Each row of a before or after table is a point. One or more steps were done to the points. Then noise was added and the rows were shuffled. The steps act on columns, c1 being the first. Name the steps. A step turns or swaps two columns, mirrors them in a line or flattens them onto one, adds a multiple of one to another, or multiplies or shifts one. Angles are multiples of 10 degrees, from the lower column toward the higher: turns from -170 to 170, lines from 10 to 170 but not 90. Use the fewest steps. Two steps may share a column if one is a turn and the other turns, adds or multiplies; they go together, in the order done. Otherwise the lowest column goes first.

Before (9 x 3)
array([[-0.013,  0.063,  0.043],
       [-0.055,  0.037,  0.018],
       [-0.024, -0.067,  0.099],
       [ 0.010, -0.058, -0.003],
       [ 0.072, -0.043,  0.097],
       [ 0.030, -0.017,  0.017],
       [ 0.073, -0.028, -0.020],
       [ 0.000,  0.016,  0.026],
       [ 0.028, -0.024,  0.032]])
After (9 x 3)
array([[ 0.028, -0.001, -0.027],
       [-0.057, -0.019,  0.033],
       [ 0.073,  0.017, -0.027],
       [-0.001, -0.015,  0.011],
       [-0.011, -0.035,  0.054],
       [ 0.009,  0.020, -0.054],
       [ 0.071, -0.021, -0.055],
       [ 0.031,  0.001, -0.020],
       [-0.023, -0.014, -0.078]])
Steps: multiply c3 by 0.4; turn c2 and c3 by 110 degrees

Before (11 x 4)
array([[-0.073, -0.016,  0.012, -0.007],
       [-0.045,  0.068, -0.012, -0.044],
       [ 0.025, -0.023,  0.037,  0.051],
       [ 0.007, -0.048, -0.014, -0.057],
       [ 0.068, -0.011,  0.006,  0.053],
       [ 0.081, -0.008, -0.053,  0.090],
       [-0.024, -0.044,  0.003,  0.016],
       [-0.032,  0.000, -0.090, -0.018],
       [ 0.040, -0.046, -0.060, -0.004],
       [-0.020, -0.036, -0.055, -0.017],
       [ 0.046, -0.028,  0.021,  0.007]])
After (11 x 4)
array([[-0.017, -0.001,  0.112,  0.015],
       [ 0.001,  0.001, -0.035, -0.005],
       [-0.018, -0.001,  0.009,  0.021],
       [-0.003,  0.000, -0.270,  0.007],
       [ 0.011,  0.000,  0.065, -0.022],
       [-0.001,  0.000, -0.161,  0.001],
       [ 0.021,  0.000, -0.177, -0.019],
       [ 0.030,  0.001, -0.045, -0.038],
       [ 0.000,  0.003,  0.016, -0.001],
       [-0.009, -0.002, -0.160,  0.013],
       [-0.027,  0.000,  0.035,  0.034]])
Steps: flatten c1 and c4 onto the line at 130 degrees; multiply c2 by 0; multiply c3 by 3

Before (11 x 6)
array([[-0.004, -0.055,  0.063,  0.002,  0.013, -0.037],
       [ 0.036, -0.025,  0.012,  0.075,  0.021,  0.029],
       [ 0.047,  0.043, -0.037,  0.024, -0.066, -0.004],
       [-0.024, -0.027, -0.046,  0.087, -0.003, -0.013],
       [-0.013, -0.036, -0.017,  0.058,  0.014, -0.027],
       [-0.064,  0.078,  0.003,  0.010, -0.056,  0.010],
       [-0.033, -0.022, -0.019, -0.056,  0.000,  0.017],
       [-0.039, -0.023,  0.039,  0.054, -0.053, -0.006],
       [ 0.001, -0.105,  0.017,  0.036, -0.007, -0.009],
       [-0.057,  0.051,  0.064, -0.040, -0.085,  0.034],
       [ 0.007,  0.007, -0.056, -0.079, -0.044,  0.022]])
After (11 x 6)
array([[-0.023,  0.002, -0.035, -0.061, -0.026, -0.014],
       [-0.043, -0.032, -0.065,  0.059, -0.047,  0.083],
       [-0.016,  0.000,  0.050, -0.096,  0.031, -0.029],
       [-0.010,  0.016,  0.019, -0.072,  0.046, -0.063],
       [ 0.039, -0.048,  0.033, -0.011, -0.040, -0.012],
       [-0.041, -0.080,  0.000,  0.017, -0.034,  0.027],
       [-0.030,  0.039,  0.019,  0.046,  0.028,  0.042],
       [ 0.001,  0.023,  0.057,  0.079, -0.013,  0.054],
       [-0.002,  0.051, -0.067, -0.021,  0.043, -0.093],
       [ 0.024, -0.003, -0.011, -0.080,  0.048,  0.074],
       [-0.003,  0.087, -0.018, -0.069,  0.024, -0.023]])
Steps: multiply c1 by 0.7; turn c2 and c4 by 160 degrees; multiply c3 by -1; shift c5 by 0.030; multiply c6 by 2.5

Before (8 x 9)
array([[ 0.041,  0.015, -0.048,  0.092, -0.005,  0.020,  0.021,  0.046,
         0.004],
       [-0.061,  0.026, -0.054, -0.035, -0.022, -0.054, -0.020, -0.068,
         0.021],
       [-0.019,  0.067, -0.015,  0.059, -0.037,  0.053, -0.016,  0.013,
         0.045],
       [ 0.054, -0.055, -0.067,  0.034, -0.054, -0.049, -0.052, -0.037,
        -0.012],
       [ 0.004, -0.023,  0.055, -0.004,  0.085,  0.045, -0.101,  0.011,
        -0.013],
       [-0.005,  0.004,  0.011, -0.014,  0.059, -0.037,  0.005, -0.059,
         0.077],
       [-0.002,  0.092, -0.040,  0.006,  0.006,  0.022, -0.070, -0.044,
        -0.004],
       [ 0.009,  0.031,  0.026, -0.017,  0.052,  0.057, -0.017, -0.046,
         0.001]])
After (8 x 9)
array([[ 0.055, -0.055,  0.060,  0.035, -0.014,  0.079, -0.069, -0.038,
        -0.011],
       [-0.006,  0.004, -0.045, -0.013,  0.100,  0.002,  0.013, -0.057,
         0.078],
       [-0.062,  0.026, -0.072, -0.036,  0.018,  0.070, -0.002, -0.068,
         0.022],
       [-0.018,  0.067, -0.046,  0.060,  0.002, -0.004, -0.045,  0.013,
         0.045],
       [ 0.004, -0.024,  0.059, -0.002,  0.125, -0.067, -0.098,  0.009,
        -0.014],
       [ 0.009,  0.032, -0.001, -0.017,  0.092, -0.043, -0.008, -0.045,
         0.001],
       [-0.001,  0.092, -0.103,  0.007,  0.046,  0.030, -0.073, -0.043,
        -0.005],
       [ 0.040,  0.015,  0.012,  0.092,  0.037,  0.038, -0.024,  0.045,
         0.003]])
Steps: turn c3 and c6 by -110 degrees; add -1.5 times c2 to c3; add -0.5 times c4 to c7; shift c5 by 0.040
